Each row is a point. The window is the flat piece filled in between its corners: a triangle in 3 columns, a solid with four corners in 4, and so on. A path goes straight from each point to the next, and from the last back to the first. After which points does the path pass through the window?

Window:
[[ 73 -49 -67]
 [-51  20  31]
 [  4  27  30]]
Path:
(1): [ 33 -51 -17]
(2): [ 33 -25  -4]
(3): [ -3  42 -53]
(4): [ 55  17 -65]
(5): [ 62 -45  -4]
(6): [ -7 -47  51]
(7): [-57  74   3]
(8): [ 63 -14 -61]
Through the window after points: 2, 6, 8

Window:
[[-14  23  32 -35 -21   6]
 [-36 -47 -66 -18 -29 -17]
 [-20  -8  27  36  19  53]
 [-38  22 -30 -12 -16  18]
 [ 12   8 -39 -95 -11  43]
 [ 47 -46 -26  19 -26 -23]]
Path:
(1): [-52  19  10  -4 -17  74]
(2): [ 24  10  -8 -17 -66  49]
(3): [ -9 -10   2 -10   4 -17]
(4): [ 15 -17 -44 -20  17  10]
(5): [  4 -25 -32 -18 -39  15]
(6): [-25  11 -12   7 -35  39]
(7): [-32  14 -35 -25   4   3]
(8): [-35  19   8 -21  32  11]
Through the window after points: 2, 6

Window:
[[ 17 -48 -24 -31  -5  73  90 -51]
 [-25 -54   0 -65   9 -22   0   8]
 [ 36  -9  -3 -36  27 -15 -20  12]
 [-35 -48  18  19  22  78  94  12]
 [ 13 -28  37 -46 -40  -8 -16  21]
 [-41  -3   6  95  -8 -45 -47  -9]
 [-27  29  20   4  -5 -65  -9   3]
 [-63  32  15  53  19   8 -42 -35]]
Path:
(1): [-29 -23  50 -38  32  -4   4 -25]
(2): [ 39 -31  69 -10   9 -27 -37 -60]
(3): [-15  -2 -22 -29 -23 -21  -1   9]
(4): [-11 -16 -15  -8 -10  23   8  17]
(5): [ 24 -29  46 -37  12  -7  13 -25]
(6): [-12  10  40  28  13 -28 -14 -15]
(7): [-67  30 -32 -14 -13 -28 -12   4]
(8): [-33   2 -11  13   4   3 -14  12]
(9): [ -7 -28  25   1  11 -35 -23 -23]
(10): [-23   7  38   1  10 -46   6 -27]
(11): [-29  12 -25  14 -20 -37 -30  45]
(12): [-22  13 -11  51 -13  -1 -20   8]
(13): [-31 -15  42  52  27 -23  -3 -44]
(14): [-23 -30  30 -10  28 -12  38 -43]
(15): [ -8  18 -35  28   1  10 -19  30]
(16): [-22  17 -17   2 -18   0   9  12]
Through the window after points: 4, 6, 8, 10

Window (9 x 9):
[[ 47  34  53 -21  27 -37  -7  10 -69]
 [-21  56 -61   7  18  70   2  12  44]
 [  0 -35 -70  -5 -53  -8 -32  -4 -19]
 [-22 -11 -75  -5  17  25  52 -25  42]
 [ 95  51  63  60  12 -37 -13  -7 -35]
 [ 25  13 -65  -3  44 -11 -26  10  35]
 [-66  31 -78  -9 -12 -17  10  -7  61]
 [-17   1  51  43  59 -16 -22  -4 -34]
 [ 30   3  77  27  31 -20   7  58  -5]]
Path:
(1): [-24  14 -86   8  24  -5  32 -10 -28]
(2): [-27  40 -85   2   0 -47   7  52 -44]
(3): [ 18 -30 -19   6 -29   4 -27 -18   4]
(4): [ 18  13 -26 -30 -41  52 -41 -44  62]
(5): [-22   8 -63  31  19 -10  10  42 -37]
(6): [  2   5 -34  16  25 -16  57  64 -25]
(7): [ 11  32  21   6  42  20 -31 -40  55]
(8): [ 64  14  29  16 -21  20 -40 -39  66]
Through the window after points: 2, 4

Window, 12 rows:
[[  6   0 -34  16 -44 -76 -45 -22 -24 -21  13  26]
 [-29  36   4  44 -13   7  28 -46 -75  20  40  42]
 [ 31 -44 -38 -52  34   6  15 -87  38 -19  30 -67]
 [-38  32  -7 -27  38  14  18  40 -95 -10 -47 -10]
 [-27 -25   0 -83  49  41 -19 -59   5  68 -17 -15]
 [ 52   7   2 -54 -39  46  31 -22  93 -36 -25 -54]
 [ -5  50  66 -14  24 -27 -34  40 -32 -48   5  33]
 [ 64  -5 -90   0 -12  68  34   6 -39 -85   2  89]
 [-81 -34  30  15   2   0  51 -57  60  46  -2   6]
 [ 75 -10 -34  20 -22 -41  58  32   7   6  18 -22]
 [ 49  29 -60  64  28 -23  -2 -49  10   2  19 -19]
 [ 13  18  48  32  19 -20  -7 -34 -67 -16 -43  35]]
Path:
(1): [-18  45 -23 -48  -3 -32  51 -40 -16  15 -11  30]
(2): [ -1 -30  27  89  -3  63 -14 -18 -24 -11  35 -15]
(3): [ -7 -25 -10  21   2  46 -21 -27  10   8   7 -22]
(4): [-20  29  19 -54  18 -20  36 -53  -5 -28 -29  53]
(5): [  8  43 -36 -10  -8 -50  47 -47  46 -53 -10  15]
(6): [ 21 -28  20 -13 -26  34 -22  -9   3  12  -8 -26]
(7): [ -8 -17 -21  38  -3  85  10  -9 -66 -42 -17   5]
(8): [ 38  35 -52 -55  15 -39  31  17 -15 -27  -6  57]
(9): [ 12  37 -29 -40  15   6  66 -37  16 -61 -17  32]
(10): [ 20 -23  17  28   9  49 -22  41 -54  22  13  -5]
(11): [ 16 -38   6  -2  -7  50 -11 -16  15 -16   7 -52]
(12): [ 35  32 -36 -55  11 -34  36 -57  37 -23  -5   5]
Through the window after points: 1, 5, 7, 11

Window, 14 rows:
[[-39 -27  16 -20   2  -8  -5   2  56 -70 -95  -1 -18 -33]
 [-19  16 -46 -19 -31 -22  70   2 -29  -7 -49 -48 -35 -14]
 [-36   9  -5  23  42  57 -26  22 -12 -40  18  72   1  14]
 [ -4  24 -41 -72  48  43 -27  -1   5 -35  22  -5  17  15]
 [-51  60 -18  16  -7  18   1   2  37 -11 -79 -28  16   7]
 [-38  42 -30  37  29 -25 -31 -26 -17  40  17 -46 -14 -35]
 [-17 -52  57 -31  40 -45   4  -2 -33  -4 -19 -11  35 -20]
 [-53  42  42  10 -32  14 -62 -17 -41 -14  33 -28  -4  26]
 [-18 -31  20 -12 -22 -32  28  13  25  -1  51   2  10   2]
 [ 11  25 -11  34  19  29 -79 -33  12  18 -51  -6 -35   4]
 [-17  57 -20   4 -10   2  50  -7  -4  -6  15  27  28 -54]
 [  9 -12 -10  27  42  -6 -22 -28   5 -33  48  -6  55 -10]
 [ -9 -52 -28   5 -73 -11  32  57  14   2 -14 -14  -4 -57]
 [-34  -2 -13  17 -20 -80 -14 -17  -6   8 -45  -2  17 -26]]
Path:
(1): [ 19  31  38  29  19 -30 -16  40   1 -44  -3  -9 -12  -6]
(2): [ -5  17  12  12  14 -31  -6  33   1 -11   7  -3  -6   0]
(3): [-40 -26 -40 -15 -30   6  13 -53  -8  -1  -8 -11  18 -48]
(4): [-41   9 -20  18 -23   7  -5 -29  12  12 -20  -6   7 -18]
(5): [ -8  30   4  -8  28 -74   5  38 -13 -33 -35 -19  15 -11]
(6): [ 52  35   9  -6  21   3 -85  37 -10 -47   9 -19 -15 -26]
(7): [-80 -26 -14   6   0  -8  41 -42  -3  15 -17 -13  24  16]
(8): [-46 -16 -21 -28   1  24   5 -26  -9   9  -3 -16  16 -13]
Through the window after points: 4

Window, 14 rows:
[[ 37  47  15 -38  15 -42 -49 -11 -12   2 -17   6 -23   3]
 [ 28   8 -39 -62 -20  38  83   4  54 -35  -4  26   0 -24]
 [ -3  12   4   2  46  -8  13  35  -3  11 -14 -14 -52  13]
 [ -1 -35  15 -37 -30 -28 -14  44 -15   5   2  -6 -26 -17]
 [-12 -18 -17   8  12 -27 -30   7 -10  14   1 -29 -13 -77]
 [-33  43  24  -4 -17 -32  19  43 -41  13 -52  20  64 -19]
 [ 82 -26  33 -29  23 -21 -71  -1  44 -17 -25 -47  11  39]
 [ 23 -19 -24  -7 -34   3  67 -43   9  20  35  -3   1 -26]
 [ 25  -9 -60 -95   3 -11  87 -32  53   8  40 -58 -30 -33]
 [-10   3   4  -8  15  -1 -20  14 -43 -48  12 -14   7   2]
 [-39 -26  49 -40  -7  31 -31   4   8   7 -40 -14 -24  11]
 [ 20 -23  35 -68  22  40 -37  41 -36  27 -59  -4  -5  10]
 [ 19 -12  13   4  62 -67  34 -15 -20 -59 -16  -1 -21 -31]
 [-63 -29 -27  -4  39  -7   2   2   3  39 -44  75  17  67]]
Path:
(1): [  4 -18   6 -56  38  51   9   5  40  24  41  27   3 -14]
(2): [  8 -30  53  -6  22 -38  -5  -7  15   6  18  13 -16 -11]
(3): [  2   5 -23 -16  22 -24  -8   6 -32 -15 -33 -25 -12 -19]
(4): [  2  -5 -46 -36 -39   3   0 -12 -36 -35 -56 -39 -36 -25]
(5): [ 18  -2  41 -23  22 -21   8  18  17   9  15   2  12  -9]
(6): [ 15  -5  33 -42  58  11  -8   6  24  15  25   1   7 -20]
(7): [ 62 -24  -8 -22 -39 -36 -58   7  -5 -24 -83 -49 -14  49]
(8): [-23 -14 -60 -20  -2 -26   3 -12  -4 -22 -44 -20   9  14]
(9): [ 26  12  36 -27  23  10  20  12  12   3   5   9 -15 -25]
(10): [-20 -14  18 -55  43  -9  19  -3  12   2  28   6  11 -15]
(11): [ 48  -5 -31  -6  -7 -23  -3  -3  -2 -28 -37 -36 -24  13]
(12): [  2   4 -31 -29 -31 -17  38   2   2  -6 -35 -11  -3  -5]
Through the window after points: 6, 10

Window (14 x 14):
[[ -7 -11  -1  10   4 -12  56   3  -9 -19 -16  29  15 -17]
 [-37  -3 -25  63  14  -5  25 -32  -7  26 -25  32 -40 -40]
 [ 24  31 -45  58  -8   7 -69 -28  11 -50  54   7 -45  12]
 [-21  33   7  33 -35   6 -32  22  48  28 -22  -5 -20 -36]
 [ 14 -42 -13  30 -41 -12  26   7  74 -20 -83 -31 -21 -38]
 [-30  -6  66  66 -13 -28 -21 -14  -8   2  10  -4 -10 -24]
 [-48  26  28  56  13  -8  57 -26   9   0 -20   3  -1 -29]
 [-54   0 -25  15 -24   0 -47 -34  21 -48 -14 -49  13  -7]
 [  0 -29   3 -11 -23  18  12   6  30   6  29 -59  -2 -38]
 [ 14  27   9  27 -24  23 -30  -5  10  37 -37 -23 -38   6]
 [-36 -28  -8  -2 -56 -49  33 -44  45  36  55 -14 -27 -42]
 [  9 -10   1  25  23  14 -29 -19  43  12  15  12 -54   6]
 [ 31  20  -7  -8  28 -19  24  49 -26  -9  11 -17 -61  -4]
 [ 38 -31  23  58   1 -62 -12  21  38  -3   7 -37  20  -6]]
Path:
(1): [-53  -1  17  95 -10 -15  16   0  44   8   8  -8 -18  46]
(2): [-71 -45  -2  41 -45  29  -8   9   8   2  47 -16  -8  11]
(3): [  8   8  18  19  -9 -41  13 -27  26  14  -1 -14 -23 -48]
(4): [  5   5  21  11  -6 -16 -13 -18   4 -10   2  -5 -16 -59]
(5): [  3 -13 -32  51 -13  -3 -18  12  29   7   6  -8 -35  33]
(6): [-26 -49 -15  53 -25 -22  14   4  21   9  10  -9 -32  23]
(7): [ 22  26  23  -3  11  12 -20 -18  35   4   5 -22 -15 -52]
(8): [ -7  22  -1  46  24 -17 -16 -58  46  -4 -12   4  13 -79]
(9): [-14 -12  -5  32 -25  -7   3  30  -2  -6 -15 -12 -52  40]
(10): [-28 -11   1  48 -19  -3  -6  -9  17 -10   4  -2 -21   0]
(11): [ 22  18 -12  16  21 -30 -24 -23  26  -9 -18  -5 -11 -29]
(12): [ 13   2  -1 -10 -21   5  -1 -10  31 -14   1 -41 -18 -82]
(13): [-15 -38   1  37 -18   0  15  10  31  20  -2 -25 -10  30]
(14): [-23 -14   5  46 -22  -7  17   6 -14   0  18  -5 -18   8]
(15): [ -5  19  23  28   5 -14  -5  -5  22   2 -18  -6 -19 -37]
(16): [ -7  12  12  18  -8  -4   0 -12   8   6 -15  -5 -15 -53]
Through the window after points: 2, 6, 12, 14, 16

Window:
[[-32 -73 -84  22  35  10  17   3   1  -9  19 -14 -18  18]
 [ -2  41  27   4  43  55  25 -52 -39  19  34  44  10 -16]
 [ -8  35 -10  22  -4  36 -18  19 -26  47  39   0  36  21]
 [-95 -11  -4 -17 -22  34 -15 -19   3  44  26  20 -29  33]
 [  1  15  15 -24   9 -42  78  26 -10  14 -30  54  -3  27]
 [-41  -2  16  66  31  -3  35   0  40 -34  14 -16  18  65]
 [ 11 -25   3  52   3   1  52 -52  -5  34   1  24  62  86]
 [-15 -18  32  43  19  22 -16   7 -39  15  -6  12 -23  55]
 [-18  22  38 -10 -39 -77  37 -14   7   4  -8  82  62   4]
 [ 63  73  54  25  45 -23  18 -52  11 -25  23 -17  24  52]
 [-12  23 -23  17  43 -31 -15  26  83  36 -43  61  13 -27]
 [-32  -1  48 -35  45  -6 -16  51  19 -15 -29 -38   9  20]
 [ 33   9 -26   0 -86  10  58 -20 -21 -27 -20  37  75  49]
 [-36  -8 -62   6  -7  32  17   6 -67  15 -36 -46  -4  -3]]
Path:
(1): [-20  15 -24 -12  32   2   4  -3 -16  -9  -7  32  28  68]
(2): [-11 -19  31  46 -48  28  47 -28 -23  17  34 -25   3   7]
(3): [ -5 -27   4  44  -5 -11  16   7   7  21   7 -18  -2   2]
(4): [-23  25 -60 -28  28  19  20  -5 -14  -7 -20  42  27  38]
(5): [-67  43 -52   2  32  19   0  -9 -52 -31  15  85   3  32]
(6): [ -3 -34  24  11 -21 -17  27 -14  31  41  -2 -23  19  24]
(7): [ 21 -20   1  26 -11  17  12 -10  17  64  18 -39  14 -29]
(8): [-36  34 -22   6   8  20   3  14 -47   1   0  18  20  47]
Through the window after points: 3, 5, 7

Window (14 x 14):
[[  7 -20  36 -31 -17  26 -35 -14  29  -3   1  43  19  -3]
 [-18 -14  42  17  22   9  22   2  -7 -10  26   8   4  10]
 [  6 -57   8 -36  -9  21  -7   1  14  28  23  -9  25 -26]
 [ -7 -30  17 -29   7 -31 -15   0  72   8  45  25  -1 -17]
 [-25   0  13 -14 -14 -32 -21  -4  29  20   2  -8  28  18]
 [ 13 -22  28 -17  38  12 -32 -12  12  40  19   0 -13  21]
 [-11  18 -23  69  -3  26 -30  18 -32 -34  10 -15 -59 -17]
 [-32 -15  38  -2  16  43 -12  40  22  39  -6   2 -16 -18]
 [ -8  57   2  23  -8 -14 -28  49 -80 -43  28  -8 -73 -33]
 [ 34   9 -17  40  -2 -11 -35  95 -42 -46   5   9 -38 -10]
 [  9 -40  28 -45 -20   5  10  -3  46   6  -6  -3 -22  19]
 [ 35  62 -14  -7  25 -41  -1  16  21 -47   4 -15  -4 -39]
 [ 19 -16  28 -11  14 -69 -26  -4  25 -30 -21  -3  -3 -46]
 [ 38  -8  46   0 -27 -23  -1  -9  45  32  16   7   9 -20]]
Path:
(1): [-18 -12 -25  20 -38  26  38  34 -58   7  13  64   6 -24]
(2): [ 14  16  21  18  27 -19 -65  19  30 -32  16 -44 -55  -9]
(3): [ 19   6  88   3  21  53 -12  11  28   3  13 -40  -3  21]
(4): [-39 -30 -30  -9  -4 -11 -15  44   4  31  -5  41 -21 -46]
(5): [  2  -5  -4  21  -1 -13  -9  31 -20  -7 -10  16 -23 -13]
(6): [ 14  12  37  -2   6  20 -40  53  11 -29  43 -17 -18  -9]
(7): [  4 -18  50 -13   7  10 -32  -8  41   5  42 -31  -7  25]
(8): [  4 -26   4 -20  -1   5   2  14   6  17  -6  15  -4 -23]
(9): [ -6 -32 -27   7 -10 -45  13 -25   8  39 -20  32  18  10]
(10): [  1  10  37  -4   3  -7 -36  23  20 -26  18 -20 -15 -20]
(11): [-22  18  26 -11   1  15 -48   0  21  -7  23 -32   6   1]
(12): [ 12 -27   0   5 -18 -56  25  12   7  25 -10  35   1  -3]
(13): [  4  -1   9   8  24 -13 -18  14 -21  16  11  19 -35 -18]
(14): [ -2  25  28 -13 -31  18 -38  17  12 -50  26 -53  -5  17]
(15): [ 14 -28  60 -29 -23  33 -21  18  44 -10  29 -17  15   2]
(16): [-28  -6 -21   6  26 -15  -4  14 -10  42 -14  13 -14 -30]
Through the window after points: 1, 3, 5, 7, 9, 11, 13, 15

Window (14 x 14):
[[ -9  19  -8 -79 -24 -44 -95  31  51 -26 -47  39  37 -37]
 [-57 -31   8 -30  62  25 -54  54  31   9 -34  26  23   8]
 [-30 -35 -30  -3 -21  36  23  -8  -8  22  18 -18  -2  -3]
 [ -8  24 -13  34  22  -9  23 -20  37 -15  66 -35 -15  23]
 [ 53  -8  48  41  24  40  24  59  27  28 -15 -35   9  27]
 [  9 -32  19  36  -8  12   0   2  11 -12   9  29  10  54]
 [  1 -39  64   8  -6  38  13  32 -36 -33 -27 -33  12 -28]
 [  4   1  21 -27 -65  37   8  51  29 -68 -24  25 -41  10]
 [ 73  37  24  73 -27  48 -12  27 -43 -42 -56 -31  -6 -65]
 [-22  -1   0  19  20  20  52 -34 -18  18 -39 -19   4   6]
 [-22  -8  25 -20  26  28 -19 -25  53  29  11  19   4 -15]
 [  8 -47 -23 -29 -30  26 -16 -40  34 -53 -25 -13 -18   6]
 [ 18 -24  12  72   5 -16   3 -22  -8  15 -27 -41 -36 -48]
 [ 33  -1  -6  -9  42  -4  20  17  -2   1  39  31 -23  45]]
Path:
(1): [-20 -20  74  -3  30  38 -47  15 -58  42   2 -40 -15  23]
(2): [ 25  -9  20 -30   2  19 -22 -13 -17  12  -6 -24 -17  32]
(3): [ -8 -24  -3  34  -7  12   5  51  57 -43  -5  24  17 -39]
(4): [  9 -16  10  19  -4  20  19  19  17 -14  -1  16   2 -15]
(5): [ -5  -1   6  12  11  12 -11   4 -18  -3 -28 -47  -6  32]
(6): [ 17 -23   4  16   0  43 -37 -13 -12  22   9 -43 -19  26]
(7): [ 10  -3  25  39   8 -19  45  26  27 -16 -36   8  -5 -48]
(8): [ 62 -16 -34 -26  16  14  66 -23  58 -25   7  32  -4 -25]
(9): [-60   7  57  25 -42  33 -34  48 -35 -20 -42 -32 -21  31]
(10): [ 39  17  24 -61 -50  18 -59  -4   4   6 -54 -43 -26  26]
(11): [-47 -35 -21   2  37 -10 -15  26  52 -40   1  58  39 -36]
(12): [ 22 -21  -3  24 -10  10  22   2  27 -29 -21 -11  -5 -17]
Through the window after points: 6, 8, 10, 12
